Each point is reached from the start by the listed moves, each made 0, 1 or 2 times, or once backwards (-1), plus a little noise. Say if it took an odd or an even number of moves. Then give how often each move was made.

Moves:
(1): [  1 -16 -14   1  14  29]
(2): [-33   0  -9  16 -16  10]
(3): [  2  12  23 -11 -17   5]
Start: [  9 -12  -2  17 -20   6]
Points:
[-54 -16 -11  39 -54  60] -> even (1, 2, 1)
[-19  -4  21  11 -56  55] -> even (1, 1, 2)
[ 42 -14   5   2  -5  -4] -> odd (0, -1, 0)
[ 46  12  52 -22 -40   5] -> odd (0, -1, 2)

Moves:
(1): [-1 -3  2 -4 -4  0 -2 -4  2  2 -1  0  5  5]
(2): [ -2  14   1 -12  -5   8 -16   1   1  -6  -5  -1  -2  -5]
(3): [ 1  9  1 -7  0  1 -6  2  4  9  0 -4  1 -4]
(4): [-8  2  3  2 -8  6 -4  0  7 -7 -3 -1 -4  2]
(5): [-1  8  1 -3  7  5 -5  0 -4  5 14  1  8  1]
(6): [ 0 10 -2 -4  8 -9  0 -4 -1  6  8  5  4  6]
(7): [-3  1  5 -5  1 -3 -2 10 -2  2 -1  6  2  5]
(8): [ 6  1  1 -2  3  2  4 -3  6  3 -3  4  6  2]
(9): [ -7  -4  -5  -5   2   6   0   4   3   3   1   1 -11   1]
(10): [ 1 -6 -5  5 -1 -7  0  0  5 -4  3  6 -2 -6]
(11): [ 2  2 -1 -5  2  1  1  6  0 -1  4 -3  3  0]
(12): [  2   1  -2   6 -11   2   1  -1  -5  -4  -4   1  -6  -2]
Start: [13  3  0  2 -4  2  2 -9  3  3 -6 -6  8 -2]
Points:
[ 22  60  22 -39  36   9 -18   6  -2  24  24  12  60  16] -> odd (-1, 1, 0, 0, 2, 1, 2, 2, -1, -1, 1, -1)
[  8  30  17 -26 -22  28 -20  10  20   3 -42 -17  -4 -13] -> even (-1, 1, 2, 1, -1, -1, 1, 1, 0, -1, 0, 0)
[-22  19   5 -27   5  15 -19  16  17  10  30  18   8  20] -> even (1, 0, 0, 2, 2, 1, 2, 0, 2, 1, 1, 0)
[ 10  21  10 -34  -9  28 -15 -22  21  24 -22  -4  14   9] -> odd (2, 1, 1, 0, 0, 0, 0, 2, 1, -1, -1, 0)
[ 19  23   3   8   4 -24  16   2  -4   4  14   4  25  14] -> even (-1, -1, 0, 1, 0, 2, 1, 0, -1, 0, 2, 1)
[ -4  19  18 -25 -12  31 -12   4  19  10   7  14  27  26] -> odd (2, 0, 0, 2, 2, 0, 2, 2, 1, 0, 1, 1)
